Every row gives one point. Each copy is the shape, with its points in the same order, stretched, turned, moved and blurred by noise. Say if it was mirrored as well.

Shape (8 x 2):
[[ -4  19]
 [ -4 -19]
 [-33  12]
 [ 39   3]
 [ 19  49]
 [-27 -35]
 [ 29 -26]
 [-45 -28]]
Copy 1 (8 x 2):
[[ 20   6]
 [ -3  -8]
 [  1  26]
 [ 35 -32]
 [ 60   5]
 [-27  -2]
 [ 12 -42]
 [-28  14]]
Copy 1 is: only turned
Copy 2 (8 x 2):
[[ -3  18]
 [-18  -2]
 [-36  31]
 [ 38 -13]
 [ 33  36]
 [-48  -2]
 [ 16 -21]
 [-52   5]]
Copy 2 is: only turned

Shape (8 x 2):
[[-19   6]
 [ 13 -24]
 [-12 -56]
 [ 18   1]
 [ 12  12]
 [  2  12]
 [ -3   3]
 [-12  15]]
Copy 1 (8 x 2):
[[  3 -10]
 [-27  16]
 [-55  -8]
 [ -8  23]
 [  6  18]
 [  3  11]
 [ -4   4]
 [  9  -1]]
Copy 1 is: mirrored
Copy 2 (8 x 2):
[[-27 -12]
 [ 27 -15]
 [ 37 -57]
 [  8   9]
 [-11  13]
 [-10   7]
 [-10  -6]
 [-25  -3]]
Copy 2 is: only turned
Copy 3 (8 x 2):
[[ 18  -4]
 [-22 -27]
 [ -6 -60]
 [-19  -6]
 [-11   4]
 [ -3   4]
 [  0  -7]
 [ 12   3]]
Copy 3 is: mirrored

Shape (8 x 3):
[[-23 -25 -52]
 [-29 -13 -32]
 [-40 -38 -27]
 [ 40  -9   4]
 [ 14   4  -9]
 [ 21   9   8]
 [ 15  15 -26]
 [  0  22  19]]
Copy 1 (8 x 3):
[[-49  39  15]
 [-31  35  27]
 [-49  21  41]
 [ 12 -16 -24]
 [  7  13  -8]
 [ 23   2  -8]
 [  4  32 -17]
 [ 32  13  11]]
Copy 1 is: only turned
Copy 2 (8 x 3):
[[ 28 -24 -60]
 [  3 -11 -49]
 [  3 -44 -52]
 [ 19  -4  18]
 [  6  12  -7]
 [ -4  17   7]
 [ 18  28 -21]
 [-22  20   5]]
Copy 2 is: only turned

Shape (9 x 3):
[[-17 -32  24]
 [-31  36   5]
 [-11 -35  11]
 [ 18  10  -5]
 [ 22  27   3]
 [-21  21  20]
 [-11  33  14]
 [ 35 -13 -41]
 [-38   0   2]]
Copy 1 (9 x 3):
[[-58   7   3]
 [ 18  41  32]
 [-51   6  -5]
 [ 13 -11   4]
 [ 30 -12  21]
 [ -2  28  32]
 [ 15  13  33]
 [ 18 -12 -35]
 [-21  44  10]]
Copy 1 is: only turned
Copy 2 (9 x 3):
[[ 13   1  60]
 [-34  46  -3]
 [  9 -10  47]
 [ 11  -2  -7]
 [ 25  21 -23]
 [ -5  35  15]
 [ -9  39  -8]
 [ 15 -45 -21]
 [-30  20  31]]
Copy 2 is: only turned
Copy 3 (9 x 3):
[[ 31 -16  42]
 [-10  49  25]
 [ 22 -30  31]
 [  4  11 -19]
 [ 10  34 -26]
 [ 11  39  28]
 [  9  48  11]
 [-18 -35 -45]
 [ -5   8  47]]
Copy 3 is: only turned

Shape (8 x 4):
[[ -3  46  -6   0]
 [ 27  20 -21  12]
 [ 38  -9  26   7]
 [-15  27   3 -18]
 [ -3  37   8 -23]
 [ 31 -35  28  42]
 [ -3  13 -15 -26]
 [ 17  11 -20  21]]
Copy 1 (8 x 4):
[[-17   0 -18  57]
 [-14  16  21  37]
 [-14 -43  36   8]
 [  3  -9 -32  28]
 [ 11 -20 -29  42]
 [-39 -33  60 -24]
 [ 20  -1 -21  12]
 [-22  17  20  29]]
Copy 1 is: mirrored
Copy 2 (8 x 4):
[[ 31   9  -4 -33]
 [ 35 -20   0  -2]
 [-10 -20  19  26]
 [  6  11 -14 -29]
 [  6  -1  -3 -35]
 [-12  -2  13  53]
 [  8 -13 -16 -20]
 [ 35  -8  -2   4]]
Copy 2 is: only turned

Shape (10 x 4):
[[-38  -8 -26   4]
 [ 26  -2  28  12]
 [ 21  29  24 -30]
 [ -1 -23  13  13]
 [-31  28   5  18]
 [ 23  41 -30 -21]
 [-39 -25  14  23]
 [ 30  13 -24  20]
 [ 23  -4 -11  -6]
 [ 32  20 -21  15]]
Copy 1 (10 x 4):
[[ 14   7 -52  23]
 [ -6 -15  17 -12]
 [  6  19  32 -49]
 [-18  -2 -17  11]
 [ 25 -17 -30 -15]
 [ 41  20  20 -31]
 [-14  -6 -48  19]
 [ 33   3  15   8]
 [  4  15   9   2]
 [ 30   1  10  -4]]
Copy 1 is: mirrored
Copy 2 (10 x 4):
[[-13 -25 -34  18]
 [ 14  -2  18 -32]
 [ 27  37  -3 -28]
 [-12 -20  11 -10]
 [ 47  -7 -19  19]
 [ 23  15 -50 -43]
 [ -9 -30   8  28]
 [ 15 -21 -27 -47]
 [-12  -7 -15 -39]
 [ 24 -16 -29 -50]]
Copy 2 is: only turned
Copy 3 (10 x 4):
[[  2 -27  27   1]
 [  7  18 -39  23]
 [ 11  60  -2  -2]
 [ 15 -17 -24  16]
 [ -2  -1  22  46]
 [-44  43  24 -36]
 [ 33 -38  -2  38]
 [-48   9 -14 -13]
 [-12   8 -14 -22]
 [-49  15 -18 -11]]
Copy 3 is: only turned

Shape (10 x 6):
[[-22  10  -6   0  35  13]
 [ -1  -2  -3 -17  -3 -46]
 [-20  33  27 -33 -17 -44]
 [-50 -10 -11  -4  12  23]
 [ 21  17 -27  15 -17 -15]
 [ -2 -24   7  -1  -9   7]
 [ 28  25 -32  -7  -6   7]
 [-15 -31  13   4   8 -12]
 [-16 -21  -7 -18   4  16]
 [ 18  32 -14  -4   7 -13]]
Copy 1 (10 x 6):
[[ 38   8  -4  -1  34  -9]
 [-38  -4  -8  -8  10 -22]
 [-44  54 -40 -30  -9 -17]
 [ 14   8 -19  13  60  27]
 [  8 -17  -3  14 -25   3]
 [-15  11  17  29  26  15]
 [ 29 -10  18  -5 -20   7]
 [-18   6   3  30  43  -3]
 [ -7   6   7   5  42  22]
 [ 21   5   3 -20 -22 -20]]
Copy 1 is: only turned
Copy 2 (10 x 6):
[[-11  13  11  23  32 -13]
 [-30  16   5 -13 -32 -17]
 [-33   9  19   5 -48  25]
 [-20   2 -32  22  38   9]
 [ 25  34  -3   9 -31 -19]
 [  1 -19 -14 -12  -3  -3]
 [ 33  46  17   1  -3  -8]
 [-22 -27 -14  -8  -2 -21]
 [-11   0 -10  -9  24   1]
 [ 12  37  27   7 -14 -15]]
Copy 2 is: only turned
